Each row is a point. To make a cloud, some directions were put in groups of two or more. Within a group, all points are equally far from the middle, so they leave a hole (a ring in 2 directions, a hollow ball in 3). The other directions are filled evenly. Then the cloud was stretched, turned, moved and blurred a little. How many holes are there, and how many directions does each take, smallest first?

Cloud (14 x 2):
[[-33.5   7.7]
 [  2.2  14.4]
 [ 13.9   7.1]
 [ 11.9 -11.3]
 [  0.2 -14.9]
 [-38.6   9.7]
 [-31.0  -7.3]
 [-18.2   6.6]
 [ 24.3  -4.3]
 [-11.0  23.7]
 [ -2.5 -21.4]
 [ 14.4  17.0]
 [-34.8   4.7]
 [-24.6  10.2]]
Holes: 0

Cloud (22 x 3):
[[-40.7  20.0  -3.9]
 [ 20.2   5.2   7.8]
 [-39.2  17.2  -2.1]
 [ -3.1  -1.7  30.5]
 [ -5.9  17.7  14.5]
 [ 15.0   3.8 -28.9]
 [-10.5  -1.4  29.0]
 [-12.9  -8.9 -21.3]
 [-25.1  21.0  11.3]
 [ -5.4 -23.9  -8.6]
 [ 17.1  15.1  -8.3]
 [-22.0  -8.1  20.9]
 [-13.9  34.4   1.2]
 [-12.8  14.1  18.3]
 [-12.2  30.3   4.4]
 [  2.9 -14.9 -22.3]
 [-19.7 -17.7   3.2]
 [ 21.1  -4.2  22.6]
 [ -4.6  -2.0 -31.9]
 [-34.0   6.1 -12.0]
 [-23.8  21.0  11.8]
 [-15.1   9.4  21.1]]
Holes: 1 (2)

Cloud (20 x 3):
[[ 35.1 -22.3  -7.6]
 [ 43.1 -12.8 -12.6]
 [ 29.2 -16.7   8.9]
 [-11.5   6.2  11.9]
 [-11.3   7.8  11.7]
 [  1.4  23.3  -0.9]
 [-11.6   6.8  12.4]
 [-12.8  -4.5 -20.9]
 [ 43.5   8.7   2.4]
 [  3.3   3.1 -27.4]
 [ 37.9   3.8 -17.5]
 [ 10.3  25.7   1.0]
 [ 39.2  -7.9 -20.7]
 [ 10.4  20.9  18.9]
 [-18.4   1.2  -1.6]
 [ 12.2   8.3 -26.0]
 [ 11.4 -10.5  15.9]
 [ 25.5 -19.9   5.8]
 [-14.3  -5.9 -18.6]
 [ -4.2 -14.4 -28.4]]
Holes: 1 (3)

Cloud (29 x 4):
[[-11.6  19.4  14.9 -18.0]
 [ -7.1 -22.9   3.6 -17.7]
 [ 17.0  26.7 -23.1  -8.9]
 [ -2.4  21.9  -9.8  29.3]
 [  8.1   2.5  27.9 -22.7]
 [-33.5  26.7   1.7  -6.6]
 [-31.2   8.9   6.2 -21.3]
 [-10.7 -23.2   3.8 -11.3]
 [ -5.1  28.6   4.3 -18.3]
 [  8.5  22.9 -16.6  21.1]
 [ 28.6  13.1  -4.7  11.4]
 [-24.7  -5.9 -23.8   6.6]
 [-21.2  -8.3  28.3  -3.4]
 [-15.8  21.1 -32.4  21.9]
 [ 13.7 -15.5 -19.6  -7.0]
 [-25.5  -2.8  18.1  21.5]
 [-29.0   1.2  19.5   1.0]
 [ 12.1  20.4  -9.1 -31.9]
 [ 11.8  20.8  17.8  -7.8]
 [-21.6  -9.9 -11.9 -29.6]
 [-12.1   7.0   8.4 -33.9]
 [-12.7  20.0  23.2  15.0]
 [-21.8   4.5   9.8  30.8]
 [-25.1  20.4   9.6 -17.3]
 [ 13.0 -11.0 -21.5   3.4]
 [-26.1  10.9 -26.9  20.5]
 [-12.3 -19.8  -8.7 -13.3]
 [ -0.7 -11.5  21.3 -27.8]
 [-28.8  -9.2 -16.7  -2.8]]
Holes: 1 (3)

Cloud (28 x 4):
[[ 18.2  20.6  23.0  -7.6]
 [-16.8 -26.8  16.3 -23.6]
 [-18.4 -18.8   2.5  15.8]
 [-13.6 -13.6  11.8  14.9]
 [ -8.3 -35.1 -13.6   0.7]
 [-29.2   3.7  -4.1  -2.4]
 [  2.9  -4.2  13.2  19.7]
 [ 12.5   0.6 -17.0  -1.7]
 [ -1.5   6.8 -19.5 -12.0]
 [-22.4  -0.7 -19.6 -13.3]
 [-34.4 -16.6 -16.2  -7.3]
 [ -0.2   3.6 -19.3 -20.4]
 [-26.6 -41.2 -12.4 -19.2]
 [ 15.2  -8.3  -2.8 -20.8]
 [ -1.0  25.3  17.7 -28.1]
 [-25.5   6.7  -8.1  -3.4]
 [-29.2 -14.1 -20.1 -25.2]
 [-14.1   9.6   9.4 -41.5]
 [-13.5   2.4 -20.4 -18.2]
 [-33.5 -15.1 -10.0   0.0]
 [ 14.9  22.6   5.5  13.2]
 [-11.6 -26.6  16.4 -21.3]
 [-18.9 -34.5   6.6 -26.9]
 [ 13.4   7.1 -12.9   8.2]
 [-34.3 -31.2 -12.5 -32.4]
 [ -9.6  23.9  -0.5  -0.3]
 [-32.7 -17.9  -6.0   4.5]
 [-30.7  -1.7  16.5  -7.4]]
Holes: 2 (2, 2)

Cloud (52 x 6):
[[-22.7 -12.1  -2.4 -33.8   2.7   7.2]
 [ 17.7  -6.7  12.5  21.6 -10.4   2.4]
 [  9.2  13.4   4.0  18.0   3.2 -18.2]
 [ 30.1  -3.9   2.5 -15.9  -4.7  22.4]
 [ -3.4   1.4   2.0 -11.2 -13.0 -21.6]
 [ 13.0   3.8  10.4 -37.8  15.8  30.2]
 [ -0.8  -6.1 -23.1  29.8  -5.1 -16.9]
 [ 26.5  19.6 -28.7 -32.2  23.9 -11.2]
 [ -5.5  28.9  22.2 -25.7 -15.9  15.8]
 [ 33.0  11.1 -10.4   9.1   2.7   1.6]
 [-20.9  16.8   5.8 -10.7 -13.8  11.4]
 [  4.7  24.5 -27.8  16.3  37.6  -6.5]
 [  6.2   0.2  -9.3  -2.8  15.6 -25.4]
 [ -6.0  -7.9 -27.5   4.8  26.7  36.0]
 [ 12.2  16.3 -23.1 -13.0  -3.8  -0.3]
 [ 16.6  36.8 -23.0  -7.1  36.4   2.1]
 [ -3.4  13.1  22.0   1.2  -7.8   4.0]
 [ -5.2 -10.9 -38.7  17.7 -14.6 -11.7]
 [ 12.4   9.1   1.1 -26.6  23.6  -3.8]
 [  9.7  19.3 -10.1 -22.9  15.5  23.9]
 [-11.9  23.1 -10.9 -22.0  22.6   5.2]
 [ 20.6   2.1  10.7   8.5  -0.8  18.4]
 [ 36.5  -0.6  23.4  -1.3  12.0   2.6]
 [ 12.5  27.3 -38.3   2.3  -1.9   1.7]
 [ 30.4  12.2  -4.8   6.6 -13.6  11.4]
 [ -1.0 -11.4 -27.2  16.3   5.8   3.2]
 [-19.4  -3.2  34.6 -10.8 -19.6  25.4]
 [ -8.9  21.6   2.9 -35.2 -17.9   5.5]
 [ 32.4   6.8  -5.1  38.7  21.1  -6.9]
 [-29.8 -35.7   1.4   0.1  -8.4  19.2]
 [ 12.5   4.5  21.4 -24.4  -9.2  46.1]
 [ 37.7  31.3 -10.3   0.2  11.0  -7.5]
 [ -5.1 -13.8  -7.8  23.0 -29.8 -15.4]
 [-38.9 -15.8   8.7  -6.1  -5.3  32.4]
 [ -2.7  -1.6  -2.7 -36.7   8.8  -2.8]
 [-11.8  13.2  11.5 -24.0 -10.0  -2.2]
 [ -3.1  -7.5 -20.3  20.1 -13.5 -24.9]
 [-11.8 -12.7  -4.9  35.0 -45.9   7.8]
 [ 13.3  -6.0  -1.8 -14.3  18.3  30.7]
 [-24.5   1.4 -23.8  -5.3  -1.9  -2.3]
 [  5.3  13.9   2.7  -6.5  -4.7  -3.5]
 [ 23.5   5.4   8.2  40.3   6.7   0.1]
 [-29.4 -15.6  14.4  37.3 -20.4  30.4]
 [ -3.7  -6.2 -15.1   8.1  31.0   3.1]
 [-23.1   3.0 -24.3  -0.8  18.5  11.3]
 [ 32.5  14.2 -33.6  18.0  11.9 -30.3]
 [ 14.3 -18.0 -19.1  36.9 -28.7 -11.1]
 [ -1.4   4.7  10.2  16.1   0.7  15.4]
 [  9.4   6.5  -6.6  40.3 -19.9   1.7]
 [ 20.2  25.0  -4.2   1.6  16.6  20.3]
 [ 10.6  -4.4  17.6   0.5 -12.5  -5.2]
 [-13.1 -28.1   1.7 -25.4   6.2   6.4]]
Holes: 0

Cloud (83 x 8):
[[ 18.1   1.5  -1.0 -11.3   8.5 -12.0 -14.2 -34.1]
 [ 12.4  -0.1 -12.4 -25.1   4.8   6.6  30.2 -34.7]
 [-14.2 -19.2  -3.9  -9.1 -12.7  35.3  -2.8  -6.4]
 [ -6.0 -26.2  -7.6  -3.5  -9.9   0.4  34.0 -13.9]
 [ 15.8  46.9  10.4  -5.6  -6.8  23.9  24.2  -8.2]
 [ -7.7 -48.6  -8.3  16.2 -33.6 -31.3  -7.1   1.1]
 [ 20.6  -8.7   0.2  -6.9  -7.7 -37.4 -21.6   5.0]
 [ 19.4 -10.7 -14.9  -5.0 -44.0 -17.6   7.2  -8.6]
 [-18.7  20.5 -20.0 -31.8   4.9  17.2 -15.3  -4.4]
 [-34.9  21.1  -0.8  -3.4  22.8   5.9 -15.7 -14.3]
 [ -7.2 -11.1  -4.4 -25.3 -26.2 -20.7  -6.0 -10.4]
 [ 14.1  24.5   4.4   6.1   6.1  -7.9  -9.5   7.7]
 [-33.0  -8.0   2.1 -10.5 -34.6  16.1  -0.8 -18.5]
 [-14.7  33.2 -27.6  -6.9  18.4 -19.0  12.6  16.2]
 [  5.9 -19.8  -8.3 -16.0 -30.1 -13.4 -33.6 -13.9]
 [-20.5 -20.5   9.5  -1.6 -36.1  -7.2 -12.8 -15.0]
 [-30.8  -6.0   3.5 -10.3   6.1   8.4  -2.8 -36.5]
 [-34.0  27.8 -12.0 -19.6  10.1  -5.8  -1.5 -29.5]
 [ 16.6  36.0   8.6  13.4 -15.4   4.5   1.7 -18.8]
 [-38.9   5.5   4.1  -4.3 -21.9   3.7  -8.5  12.2]
 [-16.2 -45.3  -8.4   1.3 -37.9 -11.1 -27.6 -10.2]
 [ 20.6  13.5 -13.1  -9.7  -8.1  16.0   4.0 -38.2]
 [ 34.7  19.5   7.4 -19.8 -17.1  -1.3  20.1   4.2]
 [-13.6   6.8  17.1   2.3 -20.1  27.8  16.2  15.6]
 [-11.5 -32.5   2.9  10.5 -35.7  -9.8   1.5  -3.7]
 [ -5.9  -5.1  -0.5 -15.5  18.7 -29.0 -14.8  14.4]
 [ -5.0 -27.6   5.3 -14.2  -1.0 -22.7  41.9 -33.2]
 [  8.0  -2.1  -1.6  -5.8  -6.9 -20.4  11.4  -8.3]
 [ 14.3   0.2  19.5   1.8 -11.7  24.5   7.2  -9.3]
 [-20.2   2.8  13.6  -8.7  -7.5  35.3   0.7   3.7]
 [ 28.6  -2.5  -1.8  -6.1 -14.1   3.0 -15.7 -39.9]
 [-23.3  12.8  27.2  -3.4   1.4  33.2   9.9   9.1]
 [-13.7   9.2  -9.7 -20.2  12.6 -13.5 -25.7  -9.8]
 [-27.7  -2.8  -7.0 -14.8 -24.7  -7.8   1.6   1.1]
 [-11.8  -8.9  26.6   2.7 -25.9  29.4   8.4  -2.1]
 [-21.1  18.5   3.4 -21.8  -9.2 -25.1 -17.7   1.0]
 [ 14.3  11.6  -1.8  -1.5  -3.7 -11.3 -11.4   6.5]
 [ 20.7  13.1  -0.8  -8.8   0.4 -31.6   0.9 -31.6]
 [ -6.7   7.5  38.3 -17.6 -23.1  -2.9  -8.1   9.2]
 [ 24.2 -14.2  42.5  10.9   3.4   7.3  36.9  -3.7]
 [ 18.6  29.2  10.6   0.1  -6.5  14.1  19.1   6.1]
 [  7.5 -13.5 -14.8 -12.7   1.0   8.0  36.8  -1.0]
 [ -0.4 -37.5  11.3  23.6  -2.7 -49.8  14.2  13.8]
 [ -0.1 -24.9  10.1 -11.6 -30.8  -2.3   5.3 -42.8]
 [ -1.2 -53.1  -1.0  11.9  -4.2 -42.7  13.3 -39.7]
 [ -2.1  15.9  17.4   6.1 -11.8 -12.7 -18.4  -0.9]
 [  6.8   4.0 -13.5 -11.4  -9.2   1.7 -27.3  -4.8]
 [-10.2   7.2 -24.3 -36.0  -1.8   6.7  -6.9   3.9]
 [-12.5  14.0  10.9 -15.0   9.1 -27.5 -12.8  17.5]
 [-30.9 -20.7   4.6   6.7 -18.6  22.0   1.6  -0.1]
 [  4.0  -7.1  -3.6 -11.9  -8.0 -29.8  18.0  -7.4]
 [ -3.5  -8.9  17.1  14.9  -6.3   5.3  22.3   3.7]
 [ 16.0  16.1 -15.8 -28.1  -9.5  18.4  25.3 -50.2]
 [-12.5  33.9  15.0 -21.4 -33.2  14.6 -10.1 -40.0]
 [-11.3   8.8  22.5 -21.1 -20.9   7.5  -2.1   7.8]
 [-19.0 -32.0   8.4  -5.6  11.4  14.7  33.6   0.3]
 [-26.4   2.6  24.4  -5.7  -0.2  13.4   0.0  32.5]
 [-17.6 -10.5   5.8  16.0 -15.2   8.3 -24.8  -7.4]
 [-28.9  18.5  16.5 -21.6 -10.8 -13.4  -2.2   0.4]
 [ 11.4 -18.4   2.8 -10.6 -40.5  -6.5  12.2 -18.4]
 [-21.3 -11.2  -5.8   4.2  -3.7 -19.5  -3.5   8.4]
 [-21.6   9.7  28.4  -0.5 -30.4   8.2   8.6 -22.1]
 [-11.3  14.5  15.3 -32.0  -1.7   9.7  -5.0  -4.7]
 [ -2.1  11.2   6.8  -4.9  -3.0 -51.8 -12.6   1.8]
 [  7.8  12.9   1.2   4.1 -16.5  30.2   8.0 -29.7]
 [ -3.1  -4.7  27.0  10.3  -7.6 -16.8  -6.3   4.2]
 [ 13.8 -41.3  15.2  -6.9 -22.9 -10.0  14.0 -27.5]
 [-17.6  21.5   4.8   0.5 -21.3  10.2 -34.2 -31.3]
 [ -2.4  -8.1   7.8  -2.3 -10.3  -2.5   5.0  21.9]
 [ 13.3  16.4  17.4  -7.0  11.1 -23.8   3.2  -5.3]
 [  8.1 -14.1   1.4  11.7 -26.5 -38.3 -11.3  -6.1]
 [-13.3  17.2 -21.7   5.7 -20.3 -28.9  -5.0   3.7]
 [  0.6  20.9  -1.3  -6.0  -7.2  30.8 -15.0 -33.2]
 [ 11.9  52.2   2.7   3.6   1.8   8.7  -3.5 -23.0]
 [ -8.7 -12.6  40.6   0.0 -19.0   8.6  -8.3  -1.3]
 [  1.2  16.0   0.1 -27.2  -8.8  11.3 -13.0   5.1]
 [ 26.1  10.1 -11.1   1.7   3.8  -3.4   7.2 -36.8]
 [ -0.4 -21.2  30.8   4.6  -7.5 -15.0  30.7  33.0]
 [ -1.3   9.9   0.1  -7.2  -3.3 -35.3   6.7 -35.4]
 [ -7.6  -6.2   4.9  -0.9  27.9  -3.3   5.3 -23.9]
 [ -8.6 -12.0  -3.9 -20.1 -42.8  20.5  -8.0 -42.7]
 [-15.9 -29.2   3.4   6.9   4.0 -39.0 -15.5  17.7]
 [-14.0  35.1  -4.8 -24.7   9.9  34.3  21.3 -37.1]]
Holes: 0

Cloud (80 x 8):
[[-12.5  18.0  13.5  -2.0  -1.3  18.5  14.2  37.4]
 [-22.4 -18.8  20.4   4.2  -1.6  -6.9  17.0 -14.0]
 [ 42.7  -1.7 -16.1 -19.3 -19.6   4.8  -1.1  -8.4]
 [ -3.0  -5.5  15.7 -22.6 -22.5   9.1  -1.5  20.4]
 [ 11.4  30.8  -0.8 -22.5 -11.9   1.5  -8.6  14.7]
 [  5.7   3.5   2.4  29.1  13.7  27.6   8.5   7.3]
 [ -3.7   2.2   3.3 -20.7  18.6 -21.6 -24.3  -2.8]
 [-21.0   9.4  18.2  -3.3   0.9  15.8 -28.6 -43.3]
 [ 24.7  -7.8 -33.0  -2.7 -24.2 -10.9 -12.8  10.0]
 [ 24.6   0.1 -18.6  23.8  -7.5  -6.2  25.9  -0.3]
 [ -1.2  41.7  15.1   2.4  -2.1  24.2 -15.4   0.0]
 [ -9.5  35.7  19.0  25.7   0.0   9.7  -1.0  17.9]
 [  2.8  19.8   4.3   8.3   8.5  30.4  21.9 -12.0]
 [ 20.0  -1.4 -10.0 -31.8  26.1   8.5   0.9  22.9]
 [  7.5  -1.5  12.9 -26.8 -15.0 -26.0 -20.9 -18.5]
 [-32.4 -11.3  20.8 -24.9   3.7  -4.1  16.5  -0.8]
 [ 17.7 -17.3  -3.3  12.1  21.3 -17.4  -6.8 -17.3]
 [ 36.4  -8.5 -27.2  -2.2  -4.1   2.6 -22.6 -23.5]
 [ 46.3  -2.7 -21.7   0.3   5.8  11.1 -39.0  20.6]
 [-42.2  14.6  16.4 -29.7   3.2   4.3  24.8  -9.2]
 [ -7.1   0.3  16.0  -9.7 -19.6   8.1   4.3  30.5]
 [  3.6   6.4  -4.7  -1.0  15.6  -9.2   9.6 -36.5]
 [-11.3 -12.8  22.8 -42.8   6.8 -25.4  17.1  -9.3]
 [-13.6 -28.3   1.7 -36.2 -11.1   5.5 -11.0 -23.8]
 [ -2.1  32.2  -1.2  -8.8  28.8  10.6 -16.4 -28.7]
 [-10.3 -14.8  23.7 -27.1  -5.9  -7.8 -32.1 -21.4]
 [-11.5  18.1  -1.4  22.7   6.5  10.0 -30.2 -30.7]
 [-11.0 -23.7  21.8  -9.0 -20.4  -9.1  22.3  -5.0]
 [ 20.7  -3.8   8.4  21.4  -8.6  28.4 -20.7  -9.4]
 [  6.9  -3.0  20.8  16.5  -9.4  18.5   4.5 -22.1]
 [-14.8  -5.6 -29.3  21.1  -6.6 -11.9   8.6   4.1]
 [ 17.2  15.9  -3.8 -10.7  34.6   3.6 -29.2 -12.7]
 [ 11.0   8.8  30.6  -2.7   7.7   8.3 -16.1  22.5]
 [-10.2  14.6  -1.0  -5.2   5.5 -12.8 -20.7 -35.2]
 [ 10.0  13.8 -26.5   9.5  -4.6   8.1  30.6  35.7]
 [ 13.9 -31.2  -1.3 -10.2   6.0   5.3  15.7  -7.5]
 [ -4.0 -11.8  -8.0 -27.8   9.2  35.7   5.0 -27.7]
 [ 10.5  36.0  -4.0  -8.5 -12.3  24.3  -0.9  20.1]
 [ 24.7  -7.6  -4.0   4.3  -9.9  21.3 -26.2  39.5]
 [  7.4   2.8  -1.9  31.2  -2.0  22.8  18.4   0.1]
 [ -9.1  18.3  -0.5  -3.2  25.6  39.3 -12.6 -27.4]
 [-14.0  10.0  12.3  -5.4   4.3  15.6  15.4  39.6]
 [  4.3 -31.2   1.6  -9.6 -21.3 -11.1 -26.0   3.3]
 [ 10.7 -14.1 -15.7  27.2  13.2 -27.6 -20.8 -13.0]
 [-15.5 -26.7  -1.3 -36.2  -5.4   4.3  -7.5 -11.1]
 [  0.7 -24.9 -13.5 -10.2 -12.9   8.7 -24.4  18.1]
 [ -8.0  35.2  13.1  23.8  -2.1  -7.8   5.9  20.2]
 [  4.6   1.1 -23.2  18.8 -19.5  -7.2  34.9  24.3]
 [-16.4  18.9   1.0 -25.4 -16.5   0.2  41.0  10.4]
 [ 13.4   1.3  -5.4 -20.1  26.8   7.7 -36.2  23.1]
 [-10.4  -4.8  18.7  -1.2  26.2 -11.1 -11.4  24.4]
 [  9.2  37.6  -5.6  21.5   9.5  17.0  12.0  35.3]
 [-23.2  11.7  21.7 -26.3  30.0  18.7 -13.5   0.8]
 [  0.4  21.6   9.1  28.4   1.9  -0.9  15.9 -18.2]
 [  8.3  -1.4 -12.1  21.6 -14.7  21.5  26.4  17.0]
 [ 17.3 -10.8   1.9   7.0  17.7 -18.2   5.0 -20.5]
 [ 28.5  34.6  -9.3  24.2  -1.7  17.2 -15.9  20.1]
 [-23.5  22.3  15.5  14.6 -10.3  -6.0  17.5  20.2]
 [ -8.2  31.7  -7.3   8.9  23.2  29.6   6.9  24.8]
 [ 11.6   5.6  31.7 -13.4  -3.7 -23.1 -13.2  -4.0]
 [-27.5 -12.3  19.0 -20.2  14.1  -4.3 -16.7 -11.2]
 [ 13.2  15.1 -12.6  -7.2 -25.6  -9.1  -0.7  23.6]
 [ 11.6  -9.5  -3.1   5.7  29.1  26.8 -11.2   1.9]
 [  3.4  -9.4  16.1   9.2  17.4 -30.1  -0.7  -5.8]
 [-15.5  10.4  30.1 -30.4   0.0  15.6 -32.3 -11.6]
 [ 21.4   3.4 -11.7  25.7   1.3  -9.2  20.7 -10.3]
 [ -6.0   5.0  23.4 -36.0  14.0  11.5 -40.3  -7.9]
 [ -7.4   4.3   0.2 -24.5 -15.2  23.7  40.0   7.4]
 [ 23.2  15.7 -20.3 -14.9  28.7  10.4  -1.2  15.8]
 [ 20.0   6.1  19.8   7.0   7.9  26.3  -7.6  15.2]
 [ 11.3 -11.7   8.3  -9.0   4.1  25.7  20.3  -5.5]
 [  3.8   9.6   2.8   0.5   4.3  28.8 -40.5  26.2]
 [ 34.2   5.9 -16.2 -19.4  12.8  13.9 -26.6 -30.2]
 [-12.7 -15.9   5.7 -44.8   9.2  -3.2 -14.2   3.2]
 [ 13.9 -18.2  -7.1  22.0  18.1  20.4   0.2  10.6]
 [ 20.1  -1.6 -28.4  40.8 -21.9  20.8 -17.6   0.8]
 [-21.3   7.1  -6.2  32.6  10.1  -0.4 -13.1 -20.5]
 [-29.2  21.2  14.4  17.4  20.0   6.8   1.8 -13.3]
 [ -8.6  18.9  10.4  11.0  16.2  29.2 -41.8 -14.6]
 [  1.8  23.7 -15.9 -10.3   0.5  17.5  32.6  25.7]]
Holes: 3 (2, 2, 3)
